Each row is a point. The window is the flat piece filled in between its corners: a triangle in 3 columns, a solid with four corners in 4, and so on. A path goes straight from each point to the next, and from the last back to the first. List the points from which the path goes on through the window.

Window, 3 rows:
[[ 69 -64  -1]
 [-27  22  11]
 [-29 -18  14]]
Path:
(1): [-60  33  39]
(2): [ 68 -59  22]
(3): [ 57 -71 -17]
(4): [-66  34 -28]
(5): [-38  37  69]
(6): [ 29 -37  34]
(7): [  8 -37 -13]
(8): [-21   3 -20]
(9): [-19   6  26]
(10): [ 18 -36  29]
(11): [ 15 -39 -20]
(12): [-31 -20 -23]
(13): [-17 -16  67]
(14): [-19  16  26]
(15): [-35  10 -28]
(16): [-70  24   3]
Through the window after points: 6, 8, 10, 12, 14

Window (4 x 4):
[[ 13  20  -2  -8]
 [ -6 -16 -16  12]
 [ 63 -65 -19  50]
 [-26  24  39 -26]]
Path:
(1): [ -5   8   6 -53]
(2): [ 24 -27  -8 -32]
(3): [12 18 11 53]
(4): [ 42 -39 -15  77]
(5): [ 63 -63 -39  -4]
(6): [-39  30  25 -74]
(7): [-54  78  32 -13]
(8): [-21  35   5  17]
Through the window after points: 2

Window (4 x 4):
[[-14  60  45  15]
 [ 98 -48 -48  -3]
 [ 15 -13 -30   0]
 [ -3 -14  36   7]]
Path:
(1): [  6 -12  31 -27]
(2): [  6 -15  21  47]
(3): [23  2 17 67]
(4): [ -9  -2  33 -31]
(5): [ 12  19  -1 -48]
(6): [10 -9 -2 42]
(7): [ 39 -28 -45  50]
(8): [ 39   5 -35 -37]
(9): [ 55  -6 -37 -46]
(10): [ 48  -7 -18  37]
(11): [ 25 -25 -30  49]
(12): [ 33   5 -27 -33]
(13): [ 77 -47 -34 -37]
(14): [ 72 -76 -43  55]
(15): [ 43 -17 -38  21]
(16): [ 43 -28 -33 -60]
Through the window after points: 1, 3, 5

Window, 6 rows:
[[  6  87 -31 -24  68 -26]
 [ -2  76 -14 -11 -31 -10]
 [-72 -55   6 -33  24  -9]
 [-40 -77  -1  47  30 -14]
 [-27 -17  83  69 -17  -7]
 [ 30  -4  67  -1 -60   1]]
Path:
(1): [-12  12  51  32  -4 -87]
(2): [-14   6  32  28   8  33]
(3): [-27  40 -16 -23  35  64]
(4): [-24  10 -16 -32  27 -42]
(5): [-28   4 -16 -24  11 -70]
(6): [  5  17 -30 -21  28  65]
(7): [ -8  39  -2 -17  23  12]
(8): [ -1  39  34 -13  17 -90]
(9): [-33  19  23   8   2 -52]
(10): [-36   5   3  36  31  41]
(11): [-19 -26  33  32   3  72]
(12): [-22 -35  41  41  -7 -45]
(13): [-30 -52  22  36   2 -56]
(14): [-31 -44  20  46  22  27]
(15): [  9 -20  47  10 -26  38]
(16): [  2   2  48   4 -45 -85]
Through the window after points: 1, 11, 13, 15

Window, 6 rows:
[[  56  -12   58  -42  -18   24]
 [ -10   81  -20  -26  -19    7]
 [   5   38   -7   18  -53   -3]
 [ -62  -48  -40  -11   18  -37]
 [  26  -48   36   28   39  -32]
 [-119    2  -31   21   12  -14]]
Path:
(1): [ -3  39 -62   0  -3  49]
(2): [ 24  19 -39  13 -26  62]
(3): [-22  42  19   8 -52 -59]
(4): [-19 -17  25 -17  19 -41]
(5): [-22 -40  -3   8  30   6]
(6): [-35  16 -42  42 -11  54]
(7): [-53  30 -10  -1 -23 -55]
(8): [-29  67  33 -40 -22 -52]
Through the window after points: 2, 8

Window, 6 rows:
[[ 53  63 -36 -64 -35  42]
 [-38  59 -47   5  11  25]
 [ 79  11  71  79  50  38]
 [-45  55  39  33 -11  62]
 [  9   3  21  49 -30  32]
 [ 44 -56  11 -27  59  -1]]
Path:
(1): [ 8  1 21 45 23 53]
(2): [-11 -22 -33 -11  38  64]
(3): [ 36  17  25   4  17 -33]
(4): [-10  26  -6 -20 -24 -28]
(5): [  9  12 -25 -22   7  70]
(6): [-22  14  -6  -3  -8  79]
(7): [-30  30  -1  -2 -21 -12]
(8): [ 11  50  29 -20  -9 -11]
(9): [ 22  13 -11   9   5  82]
(10): [ 41 -39   3  -9  38  37]
(11): [ 18 -15  29  -6  27 -39]
(12): [  4  70  27 -10  -5 -31]
(13): [  9  23 -45  27  24  82]
(14): [ 15 -21   7  55  33  96]
(15): [  1  48  47  55   2 -44]
(16): [-18  48  73   2  10 -19]
Through the window after points: 2, 8, 10, 12

Window:
[[ -7  15 -22  10  10 -73  18 -11]
 [-10  56 -15  65 -18  41  49  18]
 [ 53 -33 -26 -25   9  59 -22 -15]
 [ 55  -4  57  18  75  40  87  10]
 [-18 -89 -17  14  29 -58 -29 -28]
 [-44  72  55  42 -55 -53   0  13]
 [-22  70  -2  68  27 -25  -9  -6]
 [-41 -67 -22 -46  48 -25 -20 -40]]
Path:
(1): [-17  22   4  28  24 -22  15  76]
(2): [-8 23 -3 11 19 -1 20 42]
(3): [  8  79  21  45  -6  -1  17 -85]
(4): [ 17   1   1  25   7 -18  25 -85]
(5): [-15 -30 -30   3  37  -2  -9  37]
(6): [-33  16 -18  -2 -20 -45 -32  33]
(7): [-26   9 -19  25 -27 -34 -26 -37]
(8): [ 26  23  27  58  -4  -2  30 -53]
Through the window after points: none

Window, 8 rows:
[[-34  51 -17  45 -41  44  60 -70]
 [-99  43 -24 -55  -8  12  -8 -12]
 [ -1  44  70 116  47  97  21 -76]
 [  2  42 -50  38   5  -3  -6  -4]
 [ 54 -44 -62  17 -65   5  -6 -29]
 [ 34  10  21  -5 -23 -44  36 -11]
 [-65   4   5  20   0  -5  59  -7]
 [ 30 -10   0  43 -45 -74 -51  -2]]
Path:
(1): [-24   8 -39  16  13 -38 -16 -75]
(2): [-27  16  32  10 -38  20  11  58]
(3): [-11  33   8  14 -39  26  -4  10]
(4): [  -5   33  -41   16   10   -6    2 -101]
(5): [ -5   1 -24  28  -8  -6  20 -54]
(6): [ -7  12  -1  15 -48  35  12  38]
(7): [ 16  25  13  17 -81  20   5  42]
(8): [-10  20 -34  -7  -4 -11 -17 -43]
(9): [-48  13 -26  29  39   9  25 -98]
(10): [-32  59 -23  10 -11  49  24   1]
(11): [-11  15   0  25 -17   4  -7  21]
(12): [-15  -8 -19  27  32 -34   8 -80]
Through the window after points: 5

Window, 9 rows:
[[ -30   10  -23    9    3   43   35   57   18]
 [ -22  -18  -22   31    2  -69   23    1  -30]
 [  39  -24  -44   17  -16   24   41   27  -34]
 [ -13  -53  -31    4  -15   43  -27   31   -4]
 [  -9   28  -40  -22    2  -34   10  -64  -18]
 [  -6  -10   82  -15 -102   63   55   20  106]
 [  27  -22  -21  -12   64  -36    9    3  -18]
 [  -1   45   58   49   -4  -10   13  -85   13]
 [  21   58   82    0 -112   48  -10   35   89]]
Path:
(1): [-38  25  33 -42 -27  29  16   5 -17]
(2): [ 34 -13 -15  35 -47 -21  32 -34  79]
(3): [ 24   1 -44  61  -7 -10  13  37  77]
(4): [ -9 -24  62 -27 -34  33  27  14 -53]
(5): [-30   9  72 -10 -17  -2  22   4 -50]
(6): [ 31  -5 -45  51 -16 -14  -6 -44  59]
(7): [  0 -18 -38  28  -5  -5  24  23  33]
(8): [  1 -29  15 -53 -15  15   2  44 -71]
(9): [ -4   5  12  -8 -18  -1  42  23 -51]
(10): [ 16 -32 -42  53 -10 -20  10 -17  45]
(11): [ -1   2 -62  31 -16 -12  16 -28  40]
(12): [-10   5  39 -54  20 -19  -2 -16 -75]
Through the window after points: 1, 9, 11

Window:
[[ 97   0  32  -1  -9  46  47  -3  52]
 [ -9 -64 -61  -6 -30  -2  41   4   9]
 [ -4  51  51 -71  27 -15 -17 -36  21]
 [-51  40 -21 -72  61  65 -21  -7 -48]
 [ 11 -31 -92   0  30   1  -9  32  -4]
 [ -1  10  89  -5  45   4  -1 -38  13]
 [ 63 -58  56 -30 -12   7 -13 -20  31]
 [ 39 -21  26  20 -41  10 -23 -49  42]
 [-69  44 -31 -54  35  45 -25  73 -26]]
Path:
(1): [-32 -14  -1 -39  36  49  -5 -28  84]
(2): [ 38  26  23  -3   3  -7  16   0 -34]
(3): [ 44  62  26 -46 -21 -19  -6 -11 -42]
(4): [-37 -18  39 -52  59  20 -14 -35  86]
(5): [  9  -9  28 -37  30  34 -22 -13  47]
(6): [ 58  24  47 -17  -5 -11  -9  -7 -40]
(7): [ 54   8  19 -16  -4  26  20   8   7]
(8): [ 36  -1  11 -14  11  50  22   2  53]
Through the window after points: 3, 7

Window (11 x 11):
[[-26  60 -60  -7 -75 -24   0 -13  -5 -20 -66]
 [ -1  55 -12 -36 -52 -60   7 -59  83 -40   7]
 [ -4  -8  13 -22  32   8  67  41  -4 -62 -30]
 [ 11  -3   0 -19  30  12  -9 -22 -24  54 -55]
 [ -8  47   7  22 -20 -80  15   1  37 -30   9]
 [ 46 -19  20 -21 -85   2   1  31  21  43 -25]
 [-46  60 -16 -34 -81  -7  35 -54  18  52 -37]
 [ 33   5 -28  49  38  27 -32 102  60  44 -52]
 [-27  33  40 -39 -64  55 -49  28  33   4  30]
 [ 84   8  60  -3  32  30  65 -34  -9 -11  24]
 [ 10 -50 -28  70 -12 -16  46  12  15 -31 -74]]
Path:
(1): [  0  66  35  -2 -71 -12 -14  -8  34 -12 -92]
(2): [-19  17 -60 -10 -51 -10  -5 -15  14  19  23]
(3): [ 16  -4 -36   3 -50 -10  13   3  16  16  28]
(4): [ 10  27  24  -4 -47 -13  -4  -1  38  12 -49]
(5): [ 13  36  17  -6 -24 -29  26 -11  32  -6 -78]
(6): [  1  -2 -54   6 -27  -3  25 -17  -5  20   6]
(7): [-10   3 -73 -15 -40 -14  25 -37   7   0  33]
(8): [ -6  56  62 -21 -57 -22  26 -20  22 -13 -71]
Through the window after points: none
